Rows are points. Each copy is the shape, with its points in the same order, turned, moved and blurred by noise. Is it also mirrored, or only turned?
In the rows, 128 means zero.

Shape, 9 rows:
[[198 133 154]
 [119 104 106]
 [133  66 108]
 [120 118 117]
 [163 175 186]
 [135 136 164]
 [148 115  96]
 [126 146 130]
 [145 158 164]]
Copy 1 (9 x 3):
[[185 165 150]
 [126 102 108]
 [157  74 107]
 [117 115 118]
 [141 188 180]
 [131 138 166]
 [147 118  92]
 [118 136 130]
 [130 162 161]]
Copy 1 is: only turned
Copy 2, 9 rows:
[[160  62 166]
 [150 148 120]
 [164 168 151]
 [138 139 113]
 [101  38 148]
 [108  96 139]
 [177 127 123]
 [129 106 109]
 [113  76 132]]
Copy 2 is: mirrored
Copy 3:
[[115 192  92]
 [146 112 114]
 [150 102  80]
 [143 122 125]
 [ 74 197 137]
 [ 94 146 124]
 [164 139 107]
 [124 143 143]
 [ 93 167 136]]
Copy 3 is: mirrored
Copy 4:
[[193 150 165]
 [121 120 102]
 [153  84  99]
 [123 120 117]
 [152 175 197]
 [135 137 163]
 [149 136  98]
 [119 149 132]
 [139 157 183]]
Copy 4 is: only turned

Shape, 8 rows:
[[ 88 135 126 103]
 [116 146 112 164]
 [103 141 195  94]
 [ 92 143 124 153]
 [ 98 105 122 171]
 [ 87 147 117 166]
 [189 148 134 157]
 [185 151 113 146]]
Copy 1 (8 x 4):
[[106 119 100  92]
 [154 137  98 141]
 [126 146 148  42]
 [144 119  91 114]
 [163  97 102 126]
 [158 128  83 117]
 [164 171 167 164]
 [146 165 151 171]]
Copy 1 is: mirrored
Copy 2:
[[ 97 132 106 104]
 [155 128 126 131]
 [ 80 159 146  59]
 [144 124 113 109]
 [145  87 140 115]
 [160 117 109 118]
 [146 165 197 151]
 [138 164 179 167]]
Copy 2 is: mirrored
Copy 3, 8 rows:
[[ 94 154 114 137]
 [138 121 120 175]
 [ 76 116 165 101]
 [106 122 111 165]
 [131 101  85 159]
 [107 110 108 183]
 [187 128 170 151]
 [180 141 159 156]]
Copy 3 is: only turned
Copy 4:
[[ 85 133 111  95]
 [143 143  86 121]
 [ 66 150 162 132]
 [117 146  83 122]
 [138 105  75 141]
 [120 145  75 123]
 [190 170 141 140]
 [187 168 128 122]]
Copy 4 is: only turned

Shape:
[[113  99 108 146]
 [113 106 148 150]
 [140 117 136 128]
 [130 144  75 105]
 [134  81 118  82]
 [146 170 139 151]
 [144  77 147 155]
 [ 82  95 146 154]
 [146 158 123 116]
 [ 59 202 143 135]]
Copy 1:
[[111 100 149 127]
 [ 96 119 160 154]
 [129 131 151 154]
 [144 127  94 112]
 [154 163 169 109]
 [119 121 102 192]
 [127 103 193 156]
 [ 72 116 170 131]
 [130 143 110 165]
 [ 36 158  78 160]]
Copy 1 is: only turned
Copy 2 (10 x 4):
[[ 86 114 151 135]
 [110 139 164 137]
 [129 120 151 126]
 [117  89  87 112]
 [117  84 161  75]
 [153 143 112 163]
 [118 111 195 143]
 [ 78 157 167 121]
 [147 121 108 131]
 [109 202  78 125]]
Copy 2 is: only turned

Shape, 9 rows:
[[147 171 139 141 131 132]
 [ 83 100 161 158 144 141]
 [136 145 145 151 106 183]
 [159  98 100  93 166 114]
 [142 106  76  60 147 107]
 [103 117  74  93 155 115]
 [155 124  69 135 123 116]
 [ 78 108 158 152  84 115]
 [ 79 114 142 154 107 120]]
Copy 1 (9 x 6):
[[145 143 179 117 131 115]
 [ 55 129 156 149 133 108]
 [112 137 195 132 101 152]
 [133 124  83  98 146 143]
 [154 119  58 110 111 128]
 [121 125  81 105  96  98]
 [142  93 129  75 108 126]
 [ 84  81 166 175 114  93]
 [ 80  99 158 152 111  89]]
Copy 1 is: mirrored
Copy 2 (9 x 6):
[[105 143 120 118 103 166]
 [139  94 183 103 132 113]
 [113  98 131 134 150 184]
 [136 180  95 117 140  85]
 [120 157  74 150 132  61]
 [ 94 146 122 147 127  69]
 [ 75 139  88 108 143 107]
 [117  52 141 100  99 118]
 [105  70 159 108 113 113]]
Copy 2 is: mirrored

Shape:
[[117 108  78 120 108 122]
 [154 173  98 176 160  81]
 [140  94 162 143 102 142]
 [209 186 130 138 148  87]
 [131 106 108 135  95 131]
 [113 142 132 130 102 129]
 [136 138 131 135  83 152]
 [128 124 120 119 125 177]
 [169 150 164 120 155  54]]
Copy 1, 9 rows:
[[103 130 162  92 123  94]
 [146 156  91 124  53 117]
 [129 157 178 166 150 121]
 [152 179  55 137 104 125]
 [100 150 168 124 130  97]
 [125 148 158 112 129 141]
 [104 171 161 138 134 140]
 [ 96 110 149 143 138 135]
 [207 168  98 118 132 115]]
Copy 1 is: mirrored
Copy 2, 9 rows:
[[146  81 134 123 117 178]
 [150 175  79  96  90 160]
 [144  99 128 165 125  95]
 [149 158  78  53  92 101]
 [147  87 134 140 106 144]
 [142 125 156 129 125 135]
 [128 104 157 128 101 116]
 [ 91  93 138 131 136 130]
 [193 158  81  84 151 101]]
Copy 2 is: mirrored
Copy 3:
[[ 89 162  81 124 109 126]
 [ 99 128 140 205 101  76]
 [152 119 123 109  97 157]
 [145 115 152 166  99  35]
 [117 138  92 122 103 135]
 [107 117 118 124 136 131]
 [141 119  96 119 137 131]
 [141 167 117 122 144 138]
 [105 105 185 131  71  68]]
Copy 3 is: mirrored
Copy 4:
[[ 81 117 132 151 161 169]
 [106 205 112 195 120 134]
 [166  96 135 137 132 160]
 [141 215 116 165  89 190]
 [112 101 130 154 150 175]
 [108 112 134 135 113 154]
 [130 105 108 139 104 170]
 [120 118 109  93 142 164]
 [142 202 184 162  96 172]]
Copy 4 is: mirrored
